Each wall is flat, endless, passes through zero and stands at right angles to its row. A trip goes straight from one point to another. List the walls that it crosses, first one first.
In the rows, 128 means zero.

Walls:
(1): [136 169 154]
(2): [101  79 164]
(3): [145 170 140]
(4): [206 149  70]
Trips:
[106 102 133] to [158  97 121] -> 4
[140  49  76] to [ 89  98 229] -> 4, 1
[144  79  89] to [125  74  76] -> none
[ 71  51 141] to [152 131 189] -> 1, 3
[164  97 152] to [155  39 157] -> 4
[206 146 106] to [ 89 147 168] -> 4, 2
[127 161 168] to [ 64  91 155] -> 2, 3, 1
[131  56  58] to [167  83  56] -> 2
[157 107  42] to [200 103  88] -> none

Walls:
(1): [136 158 164 109 137 109 116 106 105  88  86 107 117 118]
(2): [134  92 127 108 123  95 149 108  68 103 134 125 105  74]
(3): [138 103 101 103  80 100 133 120 129 123 167 135 115 185]
(4): [112 126 112 100 180 168 116 151 117 138  95  65  94 142]
(5): [137 167  78  75 182 102 167 165 129 160 160 148  95 118]
(6): [132  97 125 136 170 171 112 104 100 138 146  80 178  87]
Trips:
[126 163 106 135 188 151 142 170  92 126  57  66 133 120] to [ 82 129  96  75  91 135  85 166 164 150 142 135  84  91] -> 6, 1, 3
[112  63  83 146 193 174 117 142 125 121 147 103 155  93] to [109 177 135 118 188 147 129 107 146 150 105 122 132 107] -> 2, 1
[ 89 156 129 249 172 107 118 125 112 127 133 102 125 178] to [ 99 137 114 135 210 163 128  87 119 122  94  63 197 178] -> 1
[110 125 159  92 151 155 101 192 129 115 134 112 119 110] to [119 102 165 145 157 106  91 166 136 145 105 173 169 120] -> 5, 1, 4
[122  49 150 159 136  99  69 111 121  78 121  58 147  78] to [100  98 104 133 153 119 135 142 145 124 142 106 137 115] -> 1, 5

Walls:
(1): [149 147 119  95 118 133 117  96  93 126 125 116 125 109  99 145  94  90
 122 150 126  83 117 117 122 110 135  77 105 179 125 109 115 122 177 115
 129 122 129 112 121 164 130 121 105 113 140 124]
(2): [139  95 137 154 182 161 137 101 144 160  85  55 209 159 130 127 170 151
  86  96 148 103 130  83 118  66 102 121 151  45 130  62 118 140 125 147
 167 150 140 141 115 116 158  87 117 184 115 171]
(3): [109 145 114 105 209 149 163 153  98  70 110 148 123 109 132 126  65  99
 159 170 128  99 159 118 105  88 130 123 113 137 149 206 109 112 188 138
 128 109 159 145 108 154 109 175 109 110 189 161]
(4): [168 109 150 110 142 121   7  89 159 146 171 112 110 119  53 111 113  82
 124 146 136 102 127 125 101  93 107 127 122 128 158  98  74 114 113 138
 108 112 142 110 132 168 127 114 124 148 172 176]
Trips:
[104 118  86 123 103 162 139 104 189 137 134 143  99 117 110 145 125 128
 106  99 100 135  82 122  83  60  97 130 142 124  95 118 145 103 133 157
 167 127 139  82 137  81 135 145 178 148  76 159] to [132 113 143 143 127 118 123 110 147 124 118 120 137 137 188 175 138 164
  77 113 144 166 100 134 103 110 118 153 109 106 102 162 196 156 161 122
  89 181 125 118 120 106 142 132 105 149 154 119] -> 4
[147  37 128 166 117 136 103 140  91  92 137 155 103 112 141 161 183  86
 105 145 130 107 156 148 114 125 105 151 152 127 126 129  86  73 131 151
 140 115 134 160 118 101 108 166  92 143 180 114] to [145 113 145 135 136  75 107 131 124 127  69  74  62  62  90 106 175 113
 139  59 166 164  69 126  90 127 114 146 118 186 140 126 118 144 132 144
 137  99 102 121 122 126 120 174 110 105 177 164] -> 1
[ 97 166 143 135 144 120 135  76 118 151 106 164 167 101 120 157 119 125
 157  89 107 127 118 119 142 145 164 123 128 165  97 100 179 141 161 176
  76 122  84  67 137 155 104 141  85 140 105 144] to [166  97 122 138  83 141 151 123 101 113 147 124 151  96 122  67 121 128
  98 119 131 129 141 124 167 123 148  93 112  86 177 114 104 139 121 169
 168 133 123 144 144 130 138 120 148 205 138 112] -> 2, 4, 1
[124 129  92 130 130 156  94 104 129  96 140 155 198 128 132  73 140 131
 117 182 137  99 159 112  89 132 143 107 156  87 142 164 199 122 104 115
 149 166 136 200  90 105 172 169 121 114 120 101] to [133 114 112 146 138 175  91 159 114 112 172 124  71 140 117 127 183  75
 114 109  93 133 131 146 139 153 154 170 124  96 117 154 112 151 116  98
 121 102 100 118 208 164 104 151  90 115 146 177] -> 4, 2
[129 138 175 139  96 149 163 183 187 123  98 128 156 168 157  87 145  74
 155 166 130 125 140 102 119 108 115 147 106 110 165 127 108 126 160  91
 132 102 147  90 102 116 115 126  97 152  93 137] to [138 154 127 179 140  90 153 171 122 151 140 139  65 122 177 103 135 103
 148 117 137 138 126 125 171 107  91 136 131 200 156 133 142 111 119 153
  93 113  99 148 149 142  86 154 109 148 164 134] -> 2
[ 90 171  43 169  80 135 115 113 171 144 110 170 126 110 147 153 114 183
 157 143 146 153 190 118 104  82 162  94 128 117 135 168 142 133 146 161
 172 163 184 190 172 147 131 148 128 116 136 109] to [184 117 118 111 130  94 105 130 180 109  63 100 119 204 127  94 128 117
 125 108 129 109 114 202 137 119 129 161 151 127 144 140  74 137  43 121
  74 143 118 114 142 104 139 112 122  93 118 131] -> 3, 4, 2

Walls:
(1): [147 130 122  82 165 177 185 111  65 211 144 129 114  90 200 118 192 143
 174 117 114 162 135  89 169 134 142 126 135 132  85 159 132  95 109 183
 101  83 102 164 167 155 143 102 147 116 103 162]
(2): [ 89 103 147 134 122 176  70  59 126 149 154 170  67 155 131 154 159 113
  83 153 129 128  98 133 132  99  67 162 193 200 130  93 181  92 130  50
 183 123 112 124 103  73 122 125 135 121 194 137]
(3): [139 109 123 163 110 138 124 139 130 161 182 173  62  82 148  81 112 136
  77 154 181  54 110 109 153 121 148 165  79 133 118 154 114 138 102 145
  99 121 153 126  80  65 111 168 107  92 156 140]
(4): [ 91 117 109 100 125 112 179  63 125  95 105 122 109 109  98 145 133  92
  96 173 110 160 106 172 105  78 125  70 108 125 117  88 135 130 114 106
 126 144  82 126 121 118 145 110 216 137 155 172]
(5): [131  81 144  97 143  96 101 159 114 183 140 162 132 130 113 149 186 147
 133 147 149 149 146 194 100 123  85 115 178  95 111 178 106 127 146  81
 140 122  95 121  90  87  63 173 153 132 120 129]
(6): [ 95 122 162 157  78 106  65 100  78 119 110 163  93 125 143 104  93 146
 184 165 143  91 163 179 100 142 107 157 117 123 127 181 100 174  86 105
 119 123 162 167 154 142 189  54 150 201  76  69]
(7): [128  95  94  91  70 109 145 109 152 157 182 158 153  95 163 190 118 112
 103 128 167  79 112  97 107 182  79 115 117 150 120 138 163 122  96 108
 114 166 108 118 143 109  60 140  93  61 157 145]
(8): [105 181 104 159 137 128  58 117 127 199 108 107 108 145 107 205 137 106
 115 113 111 184 116 118 173  96  66 102 151 125  79  92 111 169 112 172
 151 132  95 115 187 154  90 112 122  93  90 138]
(9): [127 133 110 180 113 144 112 150 122 128 144 105  91 149 131 143 114 132
 141 145 116 175  84  95 137 153 154  87 176 129 118 127 150 104 126 203
 109 115 211 130 179  83 198 152 118 161 115 147]
(10): [104 117 124 152 120 121 124 161 201 116  97  90  84 112 137 102 118 113
  80 134 134  96 113 142  91 163 130 161 130 150 159  87 130 208 100 142
 117 195  89 165 125 157 146 148 112 145 137 165]
(11): [137 171  85  99 150 161 125 189 137 120 136 123 116  99  84 173 180  81
  47 192  74 135 158 115 132  81 203  96 131 120 121  84  87 115 138 149
 126 119 155 151 130  67 145 152  93  43 108 143]
Trips:
[137 154  76 103  34  88 187  92 182 122 107 135 153 139 142 158 166 170
 110  43 189 114 104 135 151 174 112 134 187 152 128  88 132 107  98 165
 143 105 155 154 146  97 169 155 173  34 110 193] to [108 168 141 150  88 167 152 138  97 123 112 110 116 134 103  65 104 158
  53 129 120 164 114 103 169 108 139 113 145  54 155 143 107 110  99 127
 165 123 119 127 183 126 166 124 161 101 105  65] -> 2, 3, 10, 7, 6
[155 117 163  81 108  99 151 140 142 139  78  79 141 167 187 159 143 133
  76 133 149  68  63 106  93 108 133 138 150 123 131  74 124 153 160  79
 107 127 114 101 150 149 179 161 161  73 141 107] to [ 94 136  74 104 137 148  97 102  85 124  99 170 147 160 172 143  22  95
 133  96 135 156  95 148 163 174 153 122  67 159 130 101 106 101 152 143
 148 166 122  68 122 105 135  91 105 130 131 115] -> 11, 8, 10, 9, 6
[136  98 116  48 160 139 109 153 209  97 151 105 131 147 131 151 111 213
 148 119 149 131 117 166 142 148  95 150  95 138 122 131  91 139  84 176
 122 186 108 112 151 110 114 183  66 101  98 146] to [162  94 157 119 130 131 152  89 128 141 116 102  62 115  75 116 143  69
  79 188 148 119 136 168 115  98 133  95 130  95 110 123 193 140 156 155
 130 100  94 124  91 126 131 109 164 106 139  88] -> 4, 2, 7, 8

Walls:
(1): [ 70 125  92 152 115 145 181 109  96  80 125 168  82 164 126 139 162  93
 110 114  40 109 113 130 156 120 127 142 208  53 126 161 124 127 106 121
 133 152 112 166 160 169 123 157 132  92 123  99]
(2): [147 103 123 124 114 157  91 158 132 148  82  86  96 138 126 127 125 131
 199 112 104 137 109  81 134 121  86 163 151  52 151  87 113 171 133  99
 107 104 133 135  27 110 104 202 192 108 104 127]
(3): [124 108 141 133 113 103 138  77 105  81 109 147 181  96 100 185 111  93
 152 204  87 108 150 152 166 120 114 157 134 133 144 142 116  87 184 145
 121 117 168  71 142 121 130 136 116  85 135  92]
(4): [100 122 151 178 100 152 159 141 104 157 161 165 152  88 132 102 179 141
 100  60 202 111  90  71 154 132 126 135 112 158 158 152 110 122 151  97
  95 132 137 184 200 119 130 161  83 129 188  95]
(5): [ 37  92 146 148 167  90  93 139 149 113 134  82 171 162 167 112 102  91
 138  59 186  87  81 101 135 101 152 155 105 131 195 199  75 128 137  95
 138 113 179 179 146 125 111 147 133 154 138 137]
(6): [ 96 129 170 167  71 144 110 107 122 145  90  95 170 132 147  82 122 105
 140 151  98  58 130 124 140 150 172 115 128 155  98 123 147 124 127 137
 170 160 139 160  95 106 147 102 139 109 110  89]
(7): [126 147 155 175 119 131 136 113 139 171 152  89  86 108  45  81 113 140
 128 176 110 159 105  76  80 177 156 124 136  86 163 153 114  84  95  75
 120 107 178 130 137 119  99 103 146  94 151  81]
(8): [146 118 107 124 140 168 175 148 213 130  79 123  81 122 141 131 145 117
 143 136  95 130  97  75  94 101 182  73  92 105 136 163 166 165 135 178
  99 153  84 142 146  92 177 152 160 151 119 113]
Trips:
[169  90 174 124 152  99 109 131 198 134 207 216 176 129 161 195  97 160
 134 103 142 104  84 148 136  63 114 121  90 141  97 152  97  97  99 149
  89 103  83 136  92 144 160 125 108 163  78 127] to [211 213 134 204 108 160 121  92 133 139 154  97 113 149 132 132 144 138
 127 122  94 147 129 110 122 123 110 133 149  92 167 169 166 166  75 134
 116  81 147 130 101 119 153  75 135  92 104 152] -> 4, 5, 2, 7, 1, 6
[ 92 146 134 147  70  91 176 135 131  59 146 121 120  99  94 169  69 138
 194 124 150 114 156 143 143  92 136 136 114  92 169 109 111  73 131 114
 164 148 115 145 103 131 136 122 122 104 176  87] to [150 103 184 132  99  92 185 194 164 156  72 128 186  75 112 128  53 149
 130 107 166 163  95  62 122 133 171 114 143 139 177 168 129 133 178 140
 116 163 118 148 123 144 191  89 144 115 154  62] -> 2, 8, 1
[118 133  92  89  99 120 171 142 104 117  82 171 122 185  91 124 203 157
  90 129 207 143 144 169 103  85 144 170  89 126  93 107 162 109 116 161
 126 137  88 104 111 170 117  65  86 203 115 136] to [168 179 175 108 112 176  95  85 157 131 127 180 154 143 110 147 115 132
 119 161 133  85 162  63 101 145 151  89 136 131 127 121 105 138 117  86
 112  91 123 113 121 249 126 149 152  89  79  74] -> 7, 6, 3, 1, 2
[ 84 138  82 176 141 192 185 170 122 147 127 196 147  87 180 148 139 137
 118 139 106  31 112 126  97 136  92 103  77 112 132  80 102 158 118  82
 154  94 133  96 147  92 142 111 143 155  37 100] to [197  74  87 146 115 119 117 101 173 176  70  85 143 140 117 143 108  80
 124  98  52 208 113 162 187 142 112 151 224 171  85  62 151 169 116 149
 157 155 147  92 115 118  94 125  49 218 118  68] -> 4, 3, 8
[ 72 137 142 121 166 129 148 107  87 120 131 160 155 152 154 139 103  71
 125 114 241 139 116  89 110 119 123 160 123 173  77 169  46 125 174  75
 122 149 128 107 148  95  65 161 109 140  72 133] to [ 91 110 119 191  74 132 119  82 125 180 114  64 138 121 125 114  77 116
 149 122 120 131 133  95 153 142 116 138 130 161 173 106 190 117 144 117
  87 144  91 134 126  90 179 137 124 131  70 121] -> 6, 2, 7, 8
